Rows are points. To make a cloud, some directions were put in groups of two or more. Within a group, all points are equally far from the middle, so they leave a hole (a ring in 2 directions, a hollow ball in 3). The other directions are filled evenly. Then the cloud was stretched, turned, moved and blurred a little. How many holes are there, and how many directions does each take, smallest first?

Cloud:
[[ 25 -58]
 [-32   4]
 [-32   7]
 [-33 -34]
 [ -5  28]
 [ 23  28]
 [-11 -56]
 [ 37  21]
 [-37 -26]
 [-29 -42]
 [-25 -46]
 [ 47 -38]
 [-31   8]]
Holes: 1 (2)

Cloud (19 x 3):
[[  9   2  35]
 [-29 -32 -20]
 [-27  25 -21]
 [-58  -1  40]
 [ -7 -11  54]
 [ 19 -33  66]
 [ 24   2 -58]
 [ -9  33  12]
 [  5  -8 -12]
 [-13  31 -52]
 [ 31  46 -36]
 [ 51  38  47]
 [-37  -8 -39]
 [ -3  -3  49]
 [ 61  14 -25]
 [ 17 -15  38]
 [ 12   2 -63]
 [ 26 -54 -17]
 [ 31  -5 -27]]
Holes: 0

Cloud, 30 rows:
[[ 53 -32  54   2]
 [ 26   6 -53  36]
 [ -7 -49  20 -50]
 [-23 -46 -12 -41]
 [ 44  17  18  47]
 [-27 -36  -6 -50]
 [ 28 -60 -18  -9]
 [-22  14 -41 -35]
 [ 19  31  25 -32]
 [ 60   6  36   5]
 [  8 -29  46  25]
 [-37  10 -41 -25]
 [ 48 -50  28 -18]
 [ 55 -42   5 -12]
 [ 14  16 -60   6]
 [-14 -41  -8  21]
 [-28  37 -35  10]
 [  9  50  10  26]
 [-39 -22 -24 -39]
 [ 48 -48 -10 -10]
 [-39   1  23   5]
 [-23 -48 -16 -33]
 [ 12 -53 -30  15]
 [  7  20  -6 -45]
 [-36 -18 -20 -46]
 [ 43 -30  61  14]
 [ 36  -5  -1  55]
 [ 23 -29 -12  47]
 [-11  21  45 -47]
 [ -6  20  30 -52]]
Holes: 2 (2, 2)

Cloud (52 x 6):
[[  3  25 -51  46  53  46]
 [ 56  21 -13  36  20   7]
 [-39  39  -3 -12  40  36]
 [ 13 -24 -40 -45 -21  18]
 [-36 -36 -14   2   6  -9]
 [  6  21 -43 -28  43  33]
 [  7  56 -29   1 -21  54]
 [ 70 -14  -9  32  11 -20]
 [ -5 -26 -74   1  39  15]
 [ -8 -20   5 -41 -70  38]
 [ 32   6 -53  50  49  31]
 [ -7  21 -23  62  25 -13]
 [ 51 -10   8 -39 -44  -2]
 [  5 -21  16 -35 -42  51]
 [-40 -38 -25 -19  16 -29]
 [-47  -1  -3  16  17  56]
 [-32  -7 -47  36  -8  34]
 [-10  53  -9   5 -58  49]
 [ -1  15 -29   1  84  17]
 [ 17 -23  -6 -11  79 -26]
 [ -7  33 -14  46   6 -17]
 [-21 -49 -14  -9   8   4]
 [ 23  31  -2 -53   6   0]
 [ 20   7 -19 -51   8  48]
 [-21 -19  35  -8 -12 -16]
 [-41  -4 -54  -9   2  -9]
 [ 28  60   2  -5 -49  59]
 [-43  22  10 -43 -47  50]
 [-59  20 -16 -27 -26  56]
 [ 16  -1  29  -2  63  -4]
 [-10 -59 -21   7  22  32]
 [-49  -6 -54 -40  -8 -13]
 [-56  -6  14 -40  -5  12]
 [-11 -22 -12 -79  20  25]
 [-47  18  -3  32  62  21]
 [ 39 -13   6 -46 -75  54]
 [ -8 -43 -55  -5  99  19]
 [ 44 -36  17   4 -33  16]
 [ 39  27 -13  17  30   4]
 [-29  35 -10  14  61  21]
 [  9 -28 -11 -53  14 -15]
 [ 32   2 -39 -16  18  37]
 [ 44 -33 -18  14 -44 -20]
 [ 13  34 -24 -17  36 -18]
 [-13  27 -28   4  85 -19]
 [-27  -1  15  27 -10  10]
 [  5 -17   2 -74 -12   8]
 [-40  43 -31  -9  17 -12]
 [ 19 -23   8 -50 -34  21]
 [ -6 -24 -19 -75   3  20]
 [-33  14 -52   2  -3  -8]
 [-11  25  12  -8  61  24]]
Holes: 1 (3)
